Every row gives one point. Examples show where two turns around zero, p and q, send a point. Write where each new point lands after one turn and then the other. Backwards means that the second turn is done in reverse. Each puzzle has new turns, and all numbers are rounded.
(in the rows, 128 means zero)

Turn p:
[116 119 102] -> [125 117 100]
[110 124 176] -> [ 97 124 169]
[153 156  94] -> [159 157 101]
[134 112 140] -> [132 113 142]
Turn q:
[131 150 168] -> [139 155 163]
[151 128  91] -> [148 116  91]
[113 148 126] -> [118 150 123]
[117  86 127] -> [107  91 135]
Where do these land?
p, then q backwards: [135 149 170] -> [114 140 172]
p, then q backwards: [134 141 100] -> [138 148 106]
q, then p: [130  81 103] -> [126  77 113]
q, then p: [113 141 139] -> [114 145 132]

Turn p:
[ 99  92 103 157] -> [102  91  96 151]
[144 129 136 102] -> [143 130 142 104]
[ 96 129 111  94] -> [ 93 128 120  93]
[123 157 171 125] -> [123 155 172 136]
[149 146 103 149] -> [148 148  99 141]
[156 115 145 141] -> [158 116 140 142]
Turn q:
[135 117 101 117] -> [129 118  99 119]
[113 109  94 153] -> [107 125  93 155]
[181 153 123 116] -> [185 134 121 111]
[118 163 149 133] -> [130 161 154 126]
[119 139 145 141] -> [124 141 147 139]
[118 108 187 113] -> [116 100 185 120]
[113 107  97 122] -> [105 116  96 125]
Where do these land?
p, then q backwards: [189 152 114 137] -> [178 170 112 139]
p, then q: [102 115 136 177] -> [105 131 124 181]
q, then p: [102 102 152 107] -> [ 98 100 154 121]
q, then p: [116 144 119 111] -> [117 144 129 108]
q, then p: [156 156 126 115] -> [160 146 131 108]
q, then p backwards: [119 106 114 152] -> [111 118 119 158]
q, then p: [113 122 134  97] -> [110 118 142 103]

Turn p:
[181 164 132 117 145 139] -> [175 169 147 118 138 142]
[136 166 130 134 104 182] -> [122 169 140 131  97 175]
[148 119 103  96 156 141] -> [158 130  99 100 147 143]
[137 108 113 101 128 120] -> [145 113 109 104 125 119]
[ 98 107 141 110 159 115] -> [106 102 124 107 164 119]
[104 104 155 167  97 111] -> [ 98  92 152 162 107 112]
[ 98 132 128 124 115 111] -> [ 99 127 124 124 122 106]
[121 124 123 175 121 105] -> [120 120 129 176 126 108]
Turn q:
[147 132 161 118 104 164] -> [152 131 165 116 105 158]
[109 143 130 123 102 113] -> [104 142 127 119 103 121]
[ 95 109 113  95 164 119] -> [100 104 105 100 166 130]
[166 132 166 144 166 113] -> [162 129 166 134 159  93]
[108 154 104 160 103 131] -> [107 162 111 160 108 136]
[163 126  94 135 158 112] -> [162 127  94 139 152 104]
[109 101 128 121  98 143] -> [111 103 128 128 102 153]
Where do these land?
p, then q: [123 141 109 130 152  77] -> [124 138 107 131 152  77]
q, then p: [134 154 110 150 128 140] -> [132 161 128 151 128 135]
p, then q: [104  96 115 131 133 169] -> [120 107 107 142 134 176]
q, then p: [124  96 129 116 110 146] -> [127 100 121 122 108 151]
q, then p: [119 140 168 127 119 110] -> [107 125 161 111 127 108]
q, then p: [135  58 152 139 122 144] -> [136  58 142 142 119 150]
p, then q: [151 164 150 107 138 135] -> [145 155 155  96 136 127]
q, then p: [135 176  92 125 122 102] -> [132 181 105 130 121  97]

Turn p:
[147 125 109 115 110 103  97 126] -> [144 121 110 111 108 104  99 119]
[126 147 140 112 137 121  99 137] -> [127 143 142 115 130 115 100 144]
[150 143 106  87 121 142 120 142] -> [139 140 112  81 113 142 118 141]
[126  90 144 116  85 146 116 120] -> [119  94 147 127  80 141 124 116]
[ 95 170 119 153 137  82 205 137] -> [104 164  96 152 160  86 201 143]
[139 141 147 128 118 130 146  89] -> [126 146 149 123 123 125 149  92]
[139 126 141 124 166 117 142 131] -> [141 124 142 119 165 121 139 135]
[112 104 123 125 132 141 102 103] -> [107 107 134 129 129 141 100 106]
[117 106 123 192 145 169 122 167] -> [142 113 119 194 142 176 120 156]
Turn q:
[128 129 158 101 141 129 126 149] -> [131 119 157 102 146 131 133 145]
[132 134 134 131 170 102 134 160] -> [131 124 126 127 159 103 132 173]
[143 105 157 152 122 145 164 136] -> [143 113 149 157 116 141 169 138]
[128 111 153 125 121  77 107 144] -> [123 100 155 122 117  86 106 145]
[ 88 153  94 139 120 163 121  80] -> [ 95 169 102 145 132 162 112  83]
[153  84 136 120 135 131 165 117] -> [139  91 127 134 129 121 178 114]
[110 129  87 132 102 151 101 126] -> [113 134  96 123 103 158  98 115]
[135 162  94 144 133 152  79  91] -> [146 158  95 140 142 147  76  93]
[135 144 138 107 108 102 156 151] -> [130 143 145 101 107 103 151 147]
Where do these land?
q, then p: [141 138 112  94 111 111 105 147] -> [128 121 124  84 106 113 108 135]
p, then q: [ 78 148 140 151  84 139 110 136] -> [ 98 158 143 156  86 141  97 146]
q, then p backwards: [121 102 152 131 144 110 143 105] -> [112 106 150 141 137 106 144 110]
p, then q: [129 107 138 162 188 136 137 141] -> [149 104 120 163 175 140 140 155]
q, then p backwards: [122 105  84 142 145 102 163 133] -> [ 97 124  94 138 111  94 159 146]
q, then p: [151 151 139  96 111 165 122 129] -> [141 148 153  86 117 154 132 116]
p, then q: [142 145 115  79  93 103 113 137] -> [122 132 128  71  95 103 115 119]
p, then q backwards: [115 101 131 150 104 139 112 117] -> [118  99 131 154 106 133 115 114]
q, then p: [134 127 155 151 159 153 156 141] -> [151 133 138 151 154 153 158 148]
q, then p: [ 84 131 105 147 151 145 130 114] -> [ 95 143 107 155 154 150 114 132]
p, then q backwards: [191 154 136 106 116 105 117 108] -> [179 164 133  94 101 112 120 111]

Turn p:
[140 106 139 116 116 114 144 140  39] -> [149  96 135 116 123 126 147 136  42]
[133 168 124 149 139 108 129 114 155] -> [116 173 125 153 126 114 126 113 144]
[158 111 102 136 135 109 116 121 158] -> [152 127 113 135 142  95 119 108 156]
[114 121 101 127 133 123 145 105 132] -> [111 122 114 117 127 120 147 100 136]
[119 148 126 127 112 146 133 175 122] -> [127 132 106 130 101 146 120 169 121]
[136 105 138 150 137 166 132 130 120] -> [142 101 128 149 141 161 140 130 133]
[131 129 133  33 141 105 143 143 147] -> [145 158 139  39 131 106 140 154 138]
[106 130 135 157 131  95 130 127 163] -> [ 96 137 136 154 132  94 132 134 154]
[134 137 139 156 131 135 142 120 160] -> [127 141 136 159 123 132 141 124 159]
[123 139 134 117  99 130 122 114 152] -> [121 134 147 119 103 127 111 120 149]
[115 113 137 141 134 177  72 117  60] -> [121  86 130 136 160 188  87 116  76]
Turn q:
[115 120 113 113 170 158 158  63 117] -> [ 96 100 113  95 133 152 140  59 135]
[108 143 119 132 161  66 136 125 151] -> [104 156 113 134 152  69 142 115 143]
[105 167 122 134  87 128 131 157 134] -> [112 158 118 153  99 138 140 169 128]
[123 114 108  98 135 115 143  98 131] -> [120 118 100  97 119 111 128 104 131]
[162 104 160 135 111 172 101 119 151] -> [170 120 166 117 122 165  97 128 153]
[138 138 149 136 120  96 110 132 115] -> [140 144 151 144 121 100 125 129 110]
[146 104 106 149 142 119 145 100 126] -> [145 103 107 138 138 119 133  91 139]
[133 156 136 118 126 117 141 183 118] -> [130 153 128 131 143 126 156 172 100]
[144 117 126 126 113 201  85 143 115] -> [141 111 144 128 127 195  80 147 113]
[106 118 141 140 116 109 130 160 122] -> [120 118 140 145 127 106 138 164 128]
Where do these land?
q, then p: [121 156  91 113 121 137 124 126  99] -> [109 112  98 125 112 148 117 111  99]
q, then p: [127 110 151  80 113 152  98  89 116] -> [136 108 171  83 118 141  86 125 118]
q, then p: [122 116 157 152  95 134 144 125 173] -> [146 137 146 143 103 118 130 151 181]
p, then q backwards: [132 114 127 123 137 133  98 154 150] -> [129 102 116 128 131 131 111 150 156]
q, then p: [151 137 105 141 138  92 153 187 108] -> [145 141  78 153 141 108 168 139  91]
q, then p: [167 165 122 177 127 122  98 150 113] -> [142 150 119 196 139 151 123 117 101]
p, then q: [117  89 100 145 117 177 107 108 153] -> [134  97 119 112 135 140  85 114 184]
p, then q: [157 124 118 123 139 112 131 128 144] -> [148 151 117 126 138 114 134 112 129]
q, then p: [118 172 128  97 149  97 182 104 123] -> [ 96 157 123  93  91 119 176 100 110]
q, then p: [ 93 113 114 122 132 101 100 104  89] -> [ 90  94 142 126 136  98 107 115  98]
q, then p: [103 117 175 131 135 128 131 141 133] -> [119 130 161 125 134 123 145 168 137]
q, then p: [127 123 148 132 134 151 168 121 134] -> [136 122 140 114 120 143 164 130 153]

Turn p:
[ 71 104 145  90  73 122 137 135 126 115 111] -> [ 93  92 156 122  81 146 110 110 114 100  86]
[144  97 139 136 151 140  93 109 154 148 132] -> [170 126 130 114 134 141 100 127 160 150 142]
[116 139 139 148 158 160 150 129 117 138 138] -> [117 126 121 134 150 161 157 141 133 152 138]
[153 145 100 110 184 113 139 123 135 124 133] -> [125 139 106 100 176  95 144 123 145 127 143]
[159 145 146 141  89 128 118 193  81 158 138] -> [122 143 135 138  97 116 121 195  63 145 146]
[116 136  87 148 138 159 122 127 121 127 158] -> [116 141  74 141 135 152 125 121 128 137 143]
[102  92 137 135 115 107 140 145 107 121 117] -> [113  87 142 149 127 124 110 133 112 131 104]
[122  87 154 124 128 136 148 134 177  96 107] -> [149  80 147 130 125 141 132 136 169  88 115]
[148 169 137 161 162 128 129 145 151 126 107] -> [138 166 135 143 160 121 152 166 155 123 129]
[111 128 113 117 167 126  99  95 124 107 180] -> [105 134 111 122 156 137 101  81 148 136 174]
[ 95  93 133 134  87 127 122  94 135 111 116] -> [138 104 141 152  98 148 108  86 132 117 101]
[178 168 132 142  84 107 135 132 116 176 147] -> [142 167 130 134  79  85 155 148  99 161 148]
[122 136 117  90 119 102 136 127 138 133  90] -> [120 133 140  98 123 100 131 119 128 110  87]
[154 153 113 115 137 139 126 102 110 113 117] -> [143 155 122 115 150 125 147 104 107 115 135]
Turn q:
[113 128 133 139 132 101 126 122 155 123 166] -> [112 118 111 126 125 116 134 111 145 107 167]
[101 111 122 159 150 120 110 139 151  88 115] -> [ 92 114 105 151 147 114 107 122 142  96 108]
[161 159 120 122 158  93 139 120  78 134 133] -> [170 158 126 107 162  97 122 130  93 137 148]
[105 113 127 170 110 129 111 115 128 130 132] -> [ 98 111 127 153 116 133 101 109 118 132 140]
[151 159 114 109 132 128 130 164 107 164 125] -> [164 164 127 117 126 124 120 162 138 161 135]
[139 157 101 103 129 143 175 131  95 143 143] -> [163 172 111 121 126 149 159 141 100 145 137]
[131  99 191 149 109 162 138 149 160 114  84] -> [101  85 183 173 132 139 145 160 148 118  97]
[133 137 122 159 139 122 108 101 170 113 109] -> [104 136 145 143 144 115 115  85 155 112 117]
[133 154 142  94 136 159 122 130  98 138 138] -> [141 148 144  89 131 157 127 157 114 132 131]
[120  90 139 109  60 145 116 135 151  98 126] -> [131  81 138 142  66 149 132 128 139  99 102]
[ 78 112 113 130 132  85 116  96 150 129 122] -> [ 80 118 102 114 110  88 131  92 126 126 126]
[169 118 113  93 148 150 144 135  93 162 145] -> [179 130 118  99 148 156 142 142 119 170 130]
Where do these land?
q, then p backwards: [151 111 105 127 115  80 119 115 127 131 167] -> [167  95 106 116 120 122 126  95 137 121 161]
p, then q: [127 174 159 143 118 125 112 105 139 130 119] -> [117 156 173 138 128 131 141 137 130 110 156]
q, then p backwards: [134 126 170  92 143 129 125 125  98  78  87] -> [140 122 139  96 126 117 143 165 113 112  58]
p, then q: [131 107 141 116 187 148 132 112 115 164 138] -> [130 121 117  85 148 149 156 136 154 173 132]
p, then q: [126  97 128 112 131 126 172 159 130 108 159] -> [122  81  75 139 118 131 141 128 122 123 123]
p, then q: [128 117  97 143  96 108 135 114 148 172 103] -> [146 141 152 150  99  90 124 107 137 160 104]
p, then q: [124 128 132 115 129 137 115 108  89 125 164] -> [120 126 122  98 124 156 120 117  99 140 154]
q, then p: [147 140 138 163 131 168 142 175 121 125 144] -> [138 141 105 151 143 158 129 180 141 129 158]
q, then p: [146 125 129 101 134 108 149 179 162 131 112] -> [137 118 119 134 120  83 147 166 160 106 113]
q, then p: [134 162 135 108 113 162 120 136 130 130 108] -> [129 150 156 118 114 148 144 156 123 105 126]
p, then q: [113 158 107 161 149  84 124  88 116  90 137] -> [ 82 154 131 134 167 102 121  82 114 120 159]
p, then q backwards: [111 102  94 134  92 176 116 115 176 118 138] -> [126 111  76 113  93 149 110 149 152  99 166]
q, then p: [ 93 119 127 150 125 112 103 134 113 162  87] -> [107 143 145 133 112 122  86 136 127 164  91]

Turn p:
[142 110 123 153 117 166 149 112 106 124 105  93] -> [127 111 124 170 118 165 159 126 105 112 120 112]
[107 131 139 156 153 107 108 169 159 122 135 150] -> [118 146 121 138 168 101 109 151 164 145 141 150]
[109 141 101 122 122 151 111 125  76 118 129 141] -> [ 90 120 120 113 119 160 104 130  93 124 147 128]
[153 105 129  92 123 133 116 142 148 139 119 129] -> [153 104 146 104 123 130 135 153 142 130 109 133]
[139 176 168  80 150 116 131 140 167  95 107 162] -> [148 197 172  86 147 122 107 144 152 118 103 120]
[141  75 109 145 116 112 140 113 116 121 104 114] -> [120  97 109 154 114 123 154 127 116 106  93 152]
[136 150 158  92 140 100 158 163 123 123 132 137] -> [133 166 150  96 143  95 141 146 110 149 113 116]
[131 163 147 148 144 106  87 149 151  96 176 153] -> [139 160 135 128 152  86  77 147 144 115 176 139]
[ 92 137 188 121 152 122 103 171 176 114 159 159] -> [116 162 176 116 163  90 115 153 188 146 164 139]
[155 112 101 124 121 145 179 109 132 163  97 142] -> [157 127  98 115 116 167 176 111 120 136  98 141]
[153 114 111 153 129 139 124 111  98 171 115  91] -> [148  80 113 159 132 150 136 105  95 142 120 121]
[118 146 108 125 103 146 135 122 117 111 171 120] -> [118 132 111 119  97 126 126 132 117 115 170 102]
[ 91 134  86 139 134 128 113 110 127 127 139  87] -> [ 99  99  92 140 125 127 107 108 140 119 135  90]
[119 124 114 149  75 126 126  99 105 154 108 108] -> [121 107 113 162  76 145 123 103 111 148 116 131]
[133 101 140 121 143 123 142  86 120 144 125 133] -> [132 113 141 121 130 128 153  85 123 114 116 145]
Turn q:
[109 137 121  95 106 163 123 142 117 135 122 105] -> [136 148 135  92 108 163 137 134 112 141 119 116]
[147 128  99 111 116 118 133 118 120 146 128 119] -> [156 141 109 122 130 126 117 107 122 146 137 122]
[146 109 146  93 122 140 127 127  96 125 124 109] -> [160 125 152  95 137 147 112 119 118 119 121 137]
[137 115 199 177 168 116 140  80 116 116 127 128] -> [112  88 181 185 162 122 126 103 127  82 118 142]
[147 140 131 116 164 150 106 147  99 147 138 108] -> [140 153 149 126 161 156 114 154 105 139 145 141]
[119 164 114 130 111  90 170 162 150 137 129 135] -> [130 142 114 122 124  70 170 135 128 149 132 100]
[116 124 123 129 105 123 156 117 202 145 141 182] -> [ 86 105  98 123 107 104 169  95 175 151 153 130]
[ 99 122 120  88 140 117 115 118 110 151 109 104] -> [118 144 132 102 143 140 101 110 100 153  99 115]
[123 122 101 125 130 135 105 167 120 128 109  85] -> [143 144 130 116 120 142  97 171 119 148 121  97]
[126 109 125 150 109 104 138 151 164 128 152 151] -> [110 101 115 127 104  87 133 137 146 133 157 127]
[139 136  98 104  96 168 110 113 132 141 112  97] -> [154 159 120 115 100 179 119 113 136 146 130 109]
[137 130 103 108 145 147 114 145 134  89 102 123] -> [137 143 106 110 143 151 117 161 156 116 108 117]
[120 102 146 187 162 134 146 109  93 108 137 158] -> [121  70 125 177 147 129 135 140 105  95 117 157]
[123 140 126 145  92  98 126 147 153 144 114 183] -> [115 128 113 137  94  79 150 128 157 159 119 155]
[131 141 169 163 153 117 112  78 113  79 176 135] -> [101 127 141 169 140 123 122 113 114  42 141 155]
Where do these land?
p, then q: [ 96 107 137 157 106 136 168 129  92 140 118 112] -> [128  95 120 154 108 129 163 114  83 143 115 112]
p, then q backwards: [ 86 177 125 165 107 109 160 173 158 104 106 130] -> [122 187  76 138 142 110  83 142 166 136 101 128]
p, then q: [ 79 132 101 129 149 157 138 128 154 101 150 114] -> [ 89 135 106 111 125 141 129 137 122 109 148  71]
q, then p: [124 115 134  87 112 107 115 141 119 124 105 144] -> [138 129 146  94 119 133 107 126 137 138  90 139]
q, then p: [151 160 135 119 102 133 144 125 152 121 143 109] -> [153 154 128 130 108 108 137 120 126 112 139  93]
p, then q: [122 111 120 104 160 153  87 137 109 141 156  89] -> [112  88 151  99 144 143  78 134 109 115 146 118]
q, then p: [167 110 105 100 111 113 124 145 171 136 121 136] -> [173 108 117  98 117 105 113 123 166 133 128 116]
p, then q: [140 140 124 106 151 163 107 116 146 157 128 173] -> [119 138 131  99 152 169 135 114 158 126 158 158]
p, then q backwards: [153 124 162 158 174 142 161  97 107 128 131 110] -> [142 165 150 134 153 130 173  84 103 137 143 114]
p, then q: [160 135 128 125 110  92  94  94 137 142  99 140] -> [147 139 131 146 111 132 101 113 172 132 104 170]
p, then q: [140 117 164 161 103  97 113 114 133 118 130 133] -> [125 124 133 167 107  88 131 124 142 116 123 157]
p, then q backwards: [ 90 138 112 106 129 112 161 153  84 158 159 137] -> [ 81 129 107  94 127 114 147 150 146 172 157 138]
p, then q: [157  98 118 147 149 150  93 112 100  96 118 137] -> [123  95 116 127 133 146 121 168 132  86 113 164]
